Each row is a point. Two turns around zero, p and q, are shown by what they do to some points. Write where each new point lands after one turn and then the other. Backwards means that the second turn is done in reverse. Each puzzle has new turns, and all numbers are rounded.

Turn p:
1, -6, 27 => -15, -3, 23
13, 28, 8 => -10, 30, 0
10, 21, -77 => 49, 19, -61
8, -15, 28 => -7, -6, 31
-19, 26, -16 => -12, 8, -33
-12, -54, 32 => -5, -49, 41
Turn q:
-12, 15, 6 => -6, 11, 16
-20, -17, -28 => -28, 4, -26
25, -11, 69 => 32, -50, 44
7, 13, -47 => 2, 35, -34
Where do these land?
p, then q backwards: -8, 34, -42 => 20, -6, -51
p, then q backwards: -43, 8, -1 => -17, -37, -16
q, then p: 40, -39, 30 => 47, -23, 36
q, then p: -22, -12, -20 => -7, -14, -28
p, then q: 33, 9, 34 => 8, 4, 47

Turn p:
1, 18, -56, -9 => -2, -33, -47, -17
-20, -8, 39, -17 => -4, 25, 36, -18
-3, -42, 64, 20 => -7, 27, 67, 32
-3, 35, 2, 13 => -1, 26, -27, 1
44, 17, -52, -20 => 40, -42, -44, -6
-18, -21, 2, 12 => -24, -5, 15, 7
Turn q:
20, 30, 40, -26 => 42, 13, 38, 15
-16, -3, -44, -34 => 6, 30, -39, -30
-17, -34, 15, 35 => -33, -40, 10, -11
-24, 8, 37, 18 => -19, -5, 44, -4
44, -26, -6, -32 => 49, -21, -28, 2
-7, 24, -42, 38 => -44, 23, -25, 27
Where do these land?
p, then q: -24, 51, -53, 23 => -29, 39, -59, -25
p, then q: 29, -17, 41, -12 => 21, -18, 30, 36
q, then p: 28, -33, 20, -42 => 48, -34, 18, 16
p, then q: 33, 3, 0, 13 => -8, -15, -12, 29
q, then p: -34, -12, -25, 36 => -45, -3, 0, -35
q, then p backwards: -32, 8, 17, -18 => -19, -2, 25, -26

Turn p:
1, 22, -42, -1, 36, 52 => -13, 54, -10, -11, -20, 50
8, -43, 39, -37, -18, 27 => 55, -19, 14, -27, -35, -18
-49, 49, 3, 0, 32, -53 => -75, -15, 16, -25, 43, -2
-10, -11, 33, 17, 1, -8 => 10, -35, 14, 1, 12, 7
13, 20, -25, 23, -41, 6 => 3, 31, 8, 47, 9, -11
40, 15, -2, -10, 36, -3 => 8, 17, -40, -25, 23, 11
-2, -51, -5, 9, -46, -20 => 14, -34, -2, 41, -30, -36
Turn q:
8, -25, -24, 8, 27, -27 => 7, -5, -43, 6, 26, 13
-10, -4, -2, 21, 28, -51 => 14, -7, -12, 1, 56, 19
27, -21, 1, 7, -24, -51 => 54, -23, -19, -20, 14, -1
-10, -39, 32, -60, -7, -14 => -4, 21, -16, -68, 4, -33
19, 1, 31, -49, 4, -9 => 9, 32, 2, -50, -11, 6
-14, 32, -12, 31, -11, 6 => 3, -9, 29, 39, 4, 1
6, 48, -43, 16, 0, 55 => -16, 17, 16, 68, -43, 12
-40, 27, -32, 42, -16, 58 => -39, -17, 31, 72, -19, -22
13, -19, 47, -16, -1, 33 => -28, -9, 10, -46, -31, 5
Where do these land?
p, then q: -10, 13, 0, -26, 34, 13 => -10, 38, 8, -8, -14, -20
q, then p: 2, 30, 90, 45, -38, -67 => 87, -40, -31, -82, -4, 5
q, then p: -38, 23, 8, 53, -7, 10 => 12, -60, 10, 0, 5, 34
p, then q: -16, -20, -58, -1, 5, -18 => 8, -15, 15, 37, 19, -46
p, then q: 38, 16, -16, -17, -2, 29 => 25, 28, 15, 24, -19, 23
p, then q: 32, -25, -12, 9, 23, 18 => 9, 1, -17, 32, -36, -4
q, then p: 7, -14, -19, -19, -11, -14 => -10, 17, -24, 9, 8, -15
p, then q: -14, -22, 7, -45, -5, 29 => 36, 11, 15, -31, -24, -22
